Rows are points. The window is the flat piece filled in between its corners: a triangle in 3 columns, a solid with four corners in 4, and so on. A path goes straight from each point to the next, and from the last back to the first. After which points does the path pass through the window?

Window (4 x 4):
[[-2.73 -1.61 -0.46 -0.30]
 [ 3.12  1.08 -0.30  3.97]
 [ 1.98 -1.60  1.68 -0.51]
 [-2.65 -0.52 -3.24 -2.18]]
Path:
(1): [-1.50 -4.37 -1.60 -1.17]
(2): [-2.74  1.90  1.12  0.85]
(3): [2.27 3.20 1.16 0.63]
(4): [ 2.05 -1.47 -2.42  3.28]
(5): [-0.91 -3.65 -3.57 -1.57]
(6): [-3.34  0.13 -1.20 -2.12]
(7): [-2.49  0.31 -1.75 -2.10]
(8): [-1.77 -2.82 -5.87 -1.13]
(9): [ 1.41 -2.10 -1.11  0.84]
(10): [-0.37  0.01  0.12 -0.38]
(11): [-0.81  0.15  1.09 -1.39]
(12): [-1.50 -2.49 -1.13  1.21]
Through the window after points: 1, 7, 9, 11

Window:
[[ 0.47  0.60 -0.75  1.21]
 [ 1.53  3.62 -2.52 -0.70]
 [-3.03 -1.73  3.13 -0.22]
 [-1.98  1.26  2.99  1.93]]
Path:
(1): [-5.62 -0.55  0.50 -1.32]
(2): [-0.38  2.80 -0.94  0.85]
(3): [3.42 1.89 0.50 1.29]
(4): [ 3.38  0.18 -0.59 -2.16]
(5): [ 0.02  3.05 -2.13 -0.32]
(6): [-3.53 -0.97 -0.58  0.91]
(7): [-0.50  0.78  3.81 -0.33]
(8): [-2.06 -1.00  4.41  0.62]
(9): [-4.27 -0.86  2.11  2.42]
(10): [-2.53  2.85 -2.21  0.28]
(11): [ 2.28  1.61 -0.81  1.57]
(12): [ 1.32 -0.90  3.71  0.98]
(13): [-2.83  2.14  1.15  1.94]
(14): [-2.90  1.90 -0.87  2.34]
(15): [-1.06 -0.03  3.18 -1.18]
(16): [-1.30 -1.04  2.93  0.26]
Through the window after points: 6, 12, 16

Window, 6 rows:
[[ 2.90  0.06 -1.67 -2.74 -0.91  2.93]
 [ 0.25 -0.72  2.67 -1.60  2.54 -5.71]
 [-3.10  1.29  1.36 -2.96 -0.86 -1.23]
 [-1.28  2.53  3.12 -1.64  0.13  0.25]
 [ 1.18 -4.01  0.81  0.09 -5.47  2.91]
 [-1.68 -0.68  0.46 -0.82 -0.10  2.31]]
Path:
(1): [ 0.27 -3.89  0.23 -5.51  0.21  1.11]
(2): [-0.84 -1.39  1.70 -2.68 -0.56  2.03]
(3): [-1.37  0.70 -1.04  1.20 -3.13 -0.46]
(4): [-0.54  0.38 -0.52 -0.65 -0.35 -3.01]
(5): [ 3.28 -1.42  2.85 -3.89  2.21  0.38]
(6): [ 1.00 -1.64  0.89 -3.84 -0.41  2.07]
(7): [-0.76  0.83  0.81  4.06 -1.23  1.05]
(8): [-0.34  0.63 -0.03 -1.04 -0.85  0.16]
Through the window after points: 2, 4

Window:
[[-3.65  0.47  0.58  0.87 -2.37  4.25  4.52 -0.14]
 [ 2.18  0.31  3.21 -2.30 -5.16 -1.03 -2.12  1.56]
 [ 2.65  3.79  0.04  1.92  1.72 -1.98 -0.51 -1.11]
 [ 1.62 -0.62  5.42  2.09 -2.09  2.06  1.18 -1.09]
 [ 0.19  3.16  3.03 -4.44 -0.86  1.06  1.58  0.19]
 [ 4.63 -0.72 -1.21  1.31  3.76  0.09  1.13 -2.93]
 [ 1.53 -1.20  1.28 -2.34  2.50 -0.98  1.47  1.88]
 [ 3.87  0.86  1.11  1.96  1.29 -1.73  3.60 -2.77]]
Path:
(1): [ 3.12  1.97  1.18 -1.69 -2.06  2.45  1.27  2.38]
(2): [ 0.69  0.60  2.86  0.08 -0.47 -0.38 -0.13 -0.65]
(3): [ 0.45  0.37  3.24  0.77 -0.61 -0.28 -0.89 -1.29]
(4): [ 3.12  1.61  1.98 -0.37 -2.17  0.02  1.04  0.55]
(5): [6.40 2.81 1.23 2.42 1.00 2.46 2.43 0.05]
(6): [ 2.90 -1.01 -0.55  0.56  2.70 -0.67  1.13 -2.85]
(7): [-2.10 -0.38  1.24 -4.86  0.62 -1.26  0.65 -2.71]
(8): [ 3.00  3.34  2.73  1.91 -0.94  0.75  1.70  2.04]
(9): [ 3.96 -0.29  0.28  1.23 -0.34  2.46  2.03 -0.54]
(10): [-0.91  0.44  1.13  0.25  1.87 -0.40  1.70 -1.93]
(11): [ 0.80 -0.29  2.78 -1.39 -0.69 -1.86 -0.96 -2.13]
(12): [ 4.32  1.92  0.90  0.56 -1.86  0.23  2.27  2.45]
(13): [ 3.64  1.82  3.04 -2.95 -0.02  1.85  3.82  2.44]
(14): [-0.55 -0.21  0.14  1.00  0.46 -0.96 -1.44 -1.88]
(15): [-0.02 -2.60  1.93  0.77 -0.89 -0.04  0.37 -3.37]
(16): [ 4.23  2.13  2.21 -0.59 -1.39  0.12  0.26  1.49]
Through the window after points: 3, 5, 9, 11, 15

Window:
[[ 4.96 -1.69  0.00 -0.67 -1.21 -2.07 -0.06 -1.02 -0.74]
 [ 1.49  0.39 -0.54  1.64  2.86  0.17 -0.64  3.35 -2.20]
 [ 0.05 -1.47 -1.89 -1.47  4.02  3.00 -0.79  3.43 -1.01]
 [ 2.79  0.47  2.80 -0.53  2.28  0.82 -1.00 -0.35 -0.04]
 [ 1.28  2.99  3.74 -0.54 -2.28  1.46 -1.47 -4.45 -1.51]
 [ 0.60  4.02  2.76 -0.16  1.45  4.26  3.77 -3.03  2.30]
 [ 0.44  1.11  1.42  2.20 -0.03 -2.63 -0.63  2.85  2.85]
 [-0.65  5.36 -0.04 -1.81  4.27  1.66  0.90  2.54  1.43]
 [-1.47  0.61 -0.07  2.94  4.47  0.38  1.03 -2.46  2.65]]
Path:
(1): [ 3.27  0.47 -1.79  1.89  3.60  2.48 -0.70  0.99  2.75]
(2): [-1.50  0.64  0.71 -1.77  2.75 -1.25  1.42  2.31 -1.55]
(3): [-0.97 -2.00  4.66 -2.82  1.72 -3.52 -2.57  3.28 -0.12]
(4): [ 3.38  2.19 -0.02  2.11 -0.22  0.24  1.05 -1.70  1.41]
(5): [ 2.47  2.77 -0.51 -0.42  0.41  3.54 -1.47  0.36  0.51]
(6): [-0.40  1.63  3.07 -0.99  4.53 -1.73  3.19 -0.58 -0.42]
(7): [ 1.97 -1.70  0.64 -0.64  0.30 -1.44  1.48 -0.15 -0.35]
(8): [ 4.94  0.36  0.28  0.07 -0.52 -0.91 -1.49 -0.69 -0.13]
(9): [ 2.36  2.39  0.21  0.95  1.62  2.98 -2.38 -0.47  1.46]
(10): [ 0.63  2.35  3.81 -0.94 -1.75  0.40 -0.18 -3.63 -1.84]
(11): [ 0.34  1.06  0.88  1.16  2.49  0.11  0.97  2.05 -1.03]
(12): [ 4.55  0.35 -2.10  0.69  1.86  2.13 -3.18  1.11 -1.27]
Through the window after points: 7, 9, 11

Window, 9 rows:
[[-0.98  0.85  2.93  0.17 -1.70 -0.70  1.93 -0.72 -6.64]
 [-0.39 -0.57  3.33  0.86  0.47 -3.01 -1.97 -2.24 -1.89]
 [-0.49 -1.35  0.56 -0.76 -1.86  3.71 -2.01  0.39  0.53]
 [-2.72  1.36  1.49  3.13 -1.46 -0.76 -0.14 -3.47 -2.26]
 [ 0.03  0.05 -0.09 -0.18 -0.18 -1.20  1.03 -4.87 -5.61]
 [ 1.04 -3.26 -2.64 -0.02 -5.94  1.53 -1.12  3.34  3.51]
 [-2.67  1.39  2.39 -2.39 -0.58 -1.73  2.08 -2.55 -1.98]
 [ 3.34 -0.32  0.58  0.15 -3.84  2.65  1.11  1.13  2.76]
 [ 2.09  1.70 -3.20 -0.69 -1.88  2.18  0.86  4.39  0.36]]
Path:
(1): [-1.28  2.25  1.44  1.10 -3.18  0.56 -1.00 -3.43 -3.13]
(2): [-2.48 -1.40  0.98  3.00  0.97 -1.67  1.17 -0.76 -0.02]
(3): [-0.46 -1.06  1.15  1.47 -1.40  1.19  0.86  0.48  0.62]
(4): [-0.45 -0.08  0.59 -0.50 -2.88  0.78 -1.75 -0.10 -0.21]
(5): [ 1.18  1.10 -1.83 -1.45 -4.53 -0.54 -3.33  3.02  0.44]
(6): [ 0.61 -1.54 -0.26  0.84 -1.78  2.01  2.40  0.68  0.49]
(7): [ 0.84 -1.04  0.57  0.68 -1.28  0.31  0.88  0.22 -0.68]
(8): [ 2.55  3.28  1.57 -1.57 -4.91  2.01 -1.14  0.48  1.42]
(9): [ 4.79  2.74  0.94 -0.63 -4.86  2.19 -1.16 -0.35  1.83]
(10): [-0.49 -2.68 -0.19  0.66 -1.27  1.34  2.38  1.93  0.45]
(11): [-1.44 -1.85  2.10  1.30 -0.74 -2.90  3.86 -0.02 -2.02]
(12): [-0.47  2.78  0.21 -3.62 -3.10  2.33 -3.39 -2.18 -0.45]
Through the window after points: 1, 5, 7, 9, 11

Window (11 x 11):
[[-0.62  2.70 -3.75  0.71 -5.31  3.14 -0.62  1.33 -4.03  0.74 -0.61]
 [ 0.05 -0.80  2.01  0.82  3.73 -1.94  3.62 -0.19 -2.77 -3.76  0.60]
 [-0.10 -3.07 -0.75 -4.25  1.05 -0.98 -2.55  1.44 -1.22  2.47  1.81]
 [-0.99 -0.22  2.30  1.98  0.57 -2.47  2.93 -0.81  0.49 -2.52  2.87]
 [ 1.83 -1.40 -0.02  1.81  3.25 -2.04 -0.50 -1.25 -0.64 -2.91  1.96]
 [-1.02 -4.07  2.32  2.01  1.19 -2.22  0.05  0.76 -1.68 -3.38  0.95]
 [-1.49 -2.61 -0.65 -2.67  2.73 -1.21 -3.67 -0.25  0.64  4.63 -2.29]
 [ 1.53  1.44  1.92 -0.37 -3.67  3.55 -1.73  1.18 -2.82 -0.27  0.06]
 [ 2.17 -1.77  0.39  1.49  2.87 -3.11  1.85  2.93  0.56 -1.57 -0.06]
 [ 2.11 -0.43 -1.60  1.83 -4.09  4.11  2.02 -0.07 -3.37  1.36  0.13]
 [-1.52 -3.05 -2.12 -3.95  1.73  0.88 -1.97  0.23  2.27  0.60 -1.27]]
Path:
(1): [-0.39 -2.46  2.25 -2.01 -3.34 -5.18 -0.31  1.35  0.92 -2.65 -1.95]
(2): [-0.14 -2.15 -0.47  0.91  2.24  0.92 -0.70  0.43 -2.57 -0.22  2.11]
(3): [-0.67 -2.72 -1.14  2.93  4.61 -0.35  1.08  2.19 -1.69  0.04  3.27]
(4): [ 0.69  0.87  2.24 -3.85 -1.87 -2.18 -1.00 -2.07 -0.70 -2.77 -2.79]
(5): [ 1.54 -2.49  0.71 -0.43 -0.13 -1.37 -0.53  0.34 -1.40 -1.08 -0.06]
(6): [-2.10 -0.56 -0.55  0.14  5.20  0.45  1.44 -0.18  0.81  0.57  1.84]
(7): [ 1.68 -0.96 -0.61  1.27  2.41  3.51 -2.09  2.17  0.18  3.34  1.39]
(8): [-0.14  0.13  2.05 -0.92 -1.74 -0.88  1.13 -0.42 -3.32 -3.15 -0.59]
Through the window after points: 1, 7

Window, 12 rows:
[[-3.52 -0.63  2.24  1.84 -2.81  1.64 -2.86 -1.40  2.58  5.31 -1.08 -1.06]
 [ 2.16  1.95  0.14 -2.89 -4.24 -4.69 -0.69  0.04 -0.52  2.65 -2.09 -0.45]
 [ 1.56 -1.46 -4.16 -3.98  1.93 -0.31 -3.56 -2.62 -0.78 -0.32  0.19 -0.92]
 [-0.53 -2.41 -1.71 -1.45 -2.27  4.66  3.62  0.21  2.73 -4.20  0.26 -1.39]
 [ 6.37 -3.36  1.80  0.73  3.05  4.41 -1.85  3.70  6.08 -1.31  2.35  0.78]
 [-2.53  2.48 -0.11  2.00 -4.42 -0.35 -1.52 -1.09 -0.46  1.33  1.79  0.10]
 [-1.33 -0.14  1.47 -3.91 -1.83 -1.85 -1.70 -0.82 -3.66  0.86  1.82 -2.36]
 [-0.34  0.15 -0.73 -1.98  1.24 -4.90 -0.53 -2.35 -1.69 -2.82 -0.88 -0.13]
 [ 0.11  2.54 -3.08 -0.40 -0.72 -5.47 -2.52  0.42  0.60  2.00 -2.59 -5.54]
 [ 0.96  1.02 -0.82 -0.84 -0.57  3.26  0.89  2.08 -0.52  0.08 -3.04 -0.80]
 [-2.45  1.85  0.64 -4.69 -3.04 -0.32 -2.55 -0.65 -0.68 -2.52 -0.55 -0.56]
 [-1.52  0.15 -1.87 -2.93  0.58 -0.38  0.37  1.92  1.98  0.42  1.00 -0.03]]
Path:
(1): [-0.96  0.88  0.61 -2.41 -0.59  1.54  0.09 -3.41  2.31  0.40 -0.03 -0.53]
(2): [-0.49 -1.16 -2.34  0.47 -3.46 -4.92 -3.24  4.50 -1.55  0.41  0.23 -2.10]
(3): [ 0.35 -0.70 -0.01 -2.61 -2.87 -1.16 -1.49  1.65 -0.71 -0.33 -2.06 -0.33]
(4): [-0.05  1.90 -1.01 -3.03 -0.11 -1.08 -0.04 -2.11  1.59  0.48  0.76 -2.13]
(5): [-0.54  2.65  0.01 -1.76  0.50 -1.13  0.04 -2.40  2.27  1.19  0.23 -3.71]
(6): [ 0.58 -1.90 -0.53 -1.30 -2.36 -1.31 -2.81  2.19 -0.40 -0.93  0.06  1.89]
(7): [-1.02 -2.18 -0.58 -1.50 -0.89  0.22 -1.44  0.33 -0.93 -0.34  0.03  1.61]
(8): [-0.15  1.70  0.11 -1.90 -0.28  0.35 -0.39 -0.69  2.20  0.09  0.54 -1.47]
(9): [-2.10  1.96  3.62 -0.33  2.06  1.14  1.65 -1.35  2.14 -0.49  2.24 -1.68]
(10): [ 0.36 -2.50 -4.90 -2.10 -4.56 -0.53 -1.33  0.51 -0.40 -1.57 -2.18  0.07]
(11): [-0.40 -1.38 -0.79 -0.40 -2.06  0.35 -3.20  1.01 -2.03 -1.27 -0.26  0.03]
(12): [-0.68  2.24 -1.22 -3.33  1.15 -0.18  3.28 -1.57  4.77  1.22 -0.08 -5.24]
(13): [ 1.45  0.90  0.99 -1.08 -0.62  1.15  0.99 -2.04  2.40 -1.75 -0.10 -3.13]
(14): [-1.76 -2.85 -3.65 -2.10 -2.67  1.82  0.12  3.01  0.28 -0.84  0.18  1.71]
(15): [-0.90 -1.79  1.38  1.33 -6.59 -1.16 -3.79  1.70 -3.08  0.42  0.22 -2.35]
(16): [ 0.03  2.31 -1.09 -3.70  1.77 -0.11  0.32 -2.06  1.40 -0.21 -0.65 -0.24]
Through the window after points: 9, 13

Window (14 x 14):
[[ 2.00  2.12  0.60 -2.25  0.01  0.41 -3.64  4.73  3.39  1.05 -3.28 -1.38
   0.60 -0.87]
 [-0.56 -2.44  2.78  1.60  0.69 -2.43 -2.21 -3.89 -4.94  2.48  0.05  2.19
   0.42  0.17]
 [ 0.25 -3.33 -1.71 -1.59  1.86  0.50 -1.03 -4.86 -2.75  0.90 -0.11 -1.14
  -1.10 -1.37]
 [ 3.05 -0.62  0.64  1.01  1.09  2.19  0.29 -4.13  0.96  2.85 -0.41 -3.09
  -3.99  0.65]
 [-1.84 -2.11  1.73  0.07  2.09 -0.99  0.02 -6.21 -0.23  0.05  2.26 -1.16
   0.32  1.23]
 [-2.91  3.00 -0.54 -4.75 -1.56 -0.11  2.03  0.90 -0.18  2.72  1.26  1.35
   2.32  0.86]
 [ 1.02  1.04 -0.36 -1.72 -2.63  0.24  0.89  5.16  1.90 -1.53 -1.48 -0.29
  -0.77  0.03]
 [ 3.74  1.06  1.09  0.92 -0.02  5.16 -1.89  0.00  1.52 -1.52 -2.38 -0.34
  -0.92 -2.76]
 [-4.35  2.83 -3.60 -5.23 -3.23 -1.52 -3.07 -0.39  0.22  0.56 -0.13  3.41
  -0.16  3.82]
 [-2.67  1.99 -1.55 -2.74 -1.24 -1.66 -1.29  2.87  3.51  2.56  1.64  2.86
  -1.21 -1.07]
 [ 0.14  2.09  2.48 -4.40 -0.79 -5.48 -3.57 -0.82 -3.70 -0.33  1.06  3.82
   0.03 -0.90]
 [ 1.08  1.86  1.47 -1.78 -2.54  0.25 -0.55  0.38  1.10 -1.70 -6.87  0.34
  -0.42 -3.62]
 [ 1.67  1.82  1.78  1.53 -1.45  1.98 -3.15  1.12 -0.18 -0.67 -2.55 -4.25
  -2.10 -4.01]
 [-1.77  4.17 -2.97 -1.62  0.69 -2.10  0.96  0.88  0.10  0.16 -0.68  1.81
   0.91  0.78]]
Path:
(1): [ 1.60 -0.42  0.03 -1.38 -1.85 -1.59 -1.25 -2.25  0.18  0.94 -0.15  0.43
  1.12 -2.12]
(2): [-0.70  0.70  1.05 -0.96  1.10  0.63 -1.79  0.63 -1.07  0.29 -3.45  0.01
 -1.34 -0.19]
(3): [-1.04  3.32  2.03 -1.84  3.37  1.42 -1.26  4.22 -0.93  0.23 -3.88 -0.19
 -2.04 -1.09]
(4): [ 2.22  0.18 -0.52 -0.17 -4.04  0.26 -1.93 -1.77  1.16  0.69 -0.34 -1.28
 -0.14 -1.82]
(5): [ 0.94  1.06 -0.65 -2.74 -1.54 -2.31 -1.33 -1.23 -1.30  1.21 -1.07  0.78
  2.40 -1.78]
(6): [-2.06 -0.61  1.71 -0.87  2.17  1.51 -0.16 -0.39  0.74 -0.49 -0.89  1.51
 -4.48  2.21]
(7): [-0.80  2.12  1.51 -2.52  0.69  1.45  1.08  1.36 -1.80  0.58 -3.09  0.82
 -2.38 -2.64]
(8): [ 1.18  0.62  0.16 -1.54 -2.11 -1.75 -2.72 -1.43  1.09 -0.56 -1.53  0.67
  0.80 -0.86]
(9): [ 2.05  1.94 -1.80  0.55 -3.76  0.33 -1.98 -1.88  4.18  2.92 -2.53 -1.02
  0.09 -0.52]
(10): [-1.71 -0.09  1.31 -2.98  2.50  0.56 -0.62 -0.77 -3.63 -0.80  0.99 -0.10
 -3.36  1.10]
(11): [-3.13 -0.22 -1.02 -3.80  1.40  0.29 -2.17  2.71 -0.87  0.39 -0.41  3.14
 -2.09  2.21]
(12): [-0.62  4.08 -1.39 -3.18 -4.96 -3.31 -2.51 -3.70  0.28  0.49 -0.13  0.93
  1.73  0.53]
Through the window after points: 1, 7, 9, 11

Window (14 x 14):
[[ 1.91 -0.10 -2.55  1.32  2.69 -4.19  3.46  0.45 -3.62 -5.07  1.26 -0.16
  -1.54 -2.12]
 [ 4.72 -3.15 -1.34  0.38 -1.42 -0.27  4.56 -3.27  3.60  1.69  0.32 -0.35
  -0.78 -1.92]
 [-1.36 -0.36 -0.34  2.24  2.42 -0.56 -0.09 -1.33 -0.49  1.76  3.45 -0.21
  -0.31 -4.35]
 [ 1.22  0.35  0.71  1.03 -0.56  0.96 -1.35  0.16 -1.01  4.02 -3.31  3.28
  -1.86 -1.24]
 [ 2.47 -3.08  1.16  4.14 -0.15  2.73 -3.28 -1.05 -2.14  0.47  2.42 -2.06
  -3.70  1.79]
 [-3.09 -1.91  3.03 -0.74 -0.17 -5.05  0.38  2.18 -1.57 -4.93  1.95  0.25
  -3.76  6.28]
 [-0.42 -3.42 -3.04  5.15  2.07 -0.43  0.29  0.79  3.18 -0.94 -1.37  1.99
   4.39 -0.19]
 [-0.65  2.52  1.31  0.23  0.26 -2.35  1.20  2.70  0.03 -0.29  2.19 -2.95
   1.63 -1.70]
 [-0.60  1.82 -0.42 -1.65 -2.47 -0.62 -0.08 -2.84 -0.07 -2.49 -0.72  1.14
  -3.46  2.01]
 [-1.66 -0.95  3.72 -2.84  2.81  2.67  4.24  0.30  2.49  1.37  0.28 -2.16
   0.05 -2.05]
 [ 0.79 -2.90  1.41 -4.05  0.38  1.63 -2.05  0.32  3.67  3.06  0.15  0.35
   2.02 -0.04]
 [ 0.91 -3.57  2.37 -1.01 -1.05  2.21 -0.62  0.32  2.79 -1.79  0.57  3.81
  -3.26 -2.89]
 [ 4.34  1.06  0.47  0.18  1.81 -1.84  1.42 -1.03  4.43  0.98  1.62 -0.49
  -1.18  4.18]
 [ 2.14  0.67 -0.04  0.42 -1.22 -2.50 -3.72 -2.33  2.02  1.51 -4.56 -2.72
  -3.00  1.04]]
Path:
(1): [ 1.68 -0.39  1.95 -0.10  1.62 -1.95  0.66 -1.52 -0.20 -0.77  1.32  2.24
  0.51 -1.27]
(2): [ 2.31 -1.37  2.42  0.25 -2.42 -3.38  1.31 -2.87 -0.43 -1.35 -1.54 -0.53
  1.46  0.76]
(3): [ 0.96  0.12 -2.39  0.57  2.77  0.74 -0.72  1.45  2.75  1.86  0.62 -0.06
 -5.05  0.07]
(4): [ 0.45 -0.83 -0.55 -0.04 -0.66  2.42 -0.73  3.69 -0.39  0.97  0.90 -2.68
 -2.68  2.97]
(5): [ 0.51 -1.88  2.20  1.93  0.67 -1.76 -0.51 -2.20 -0.42 -0.98  0.71  1.17
 -1.74  0.13]
(6): [ 0.92 -0.80  6.94  0.84 -3.34 -0.80 -1.94 -1.45  1.01 -2.74  2.24 -0.18
  0.74 -0.45]
(7): [-0.26 -1.20 -3.44 -1.41  3.76  0.67  2.28  1.41  2.44  3.17 -1.38 -0.98
  0.17 -0.70]
(8): [ 1.19 -1.41 -2.33  0.00 -1.36  2.27  1.86  1.87  4.15  1.61  3.94 -0.68
 -3.20  1.47]
(9): [ 1.15 -0.75  2.31  0.81  1.49 -0.45 -0.57 -1.50 -0.18  0.17 -0.57 -0.06
 -0.87 -0.44]
(10): [ 1.37 -0.84  2.80 -0.55 -0.08  0.40 -0.20 -1.84  1.15  1.26  0.10  0.70
  2.99  0.57]
(11): [-1.19 -0.03 -3.36  0.31  1.86 -2.40  1.58  2.50  1.71 -0.79  0.57  0.34
 -6.28 -2.45]
(12): [-0.68 -0.66 -0.86  0.92 -0.53  0.27  0.73  1.06  0.62  0.18  0.61 -0.96
 -2.05  0.43]
Through the window after points: 2, 4, 6, 8
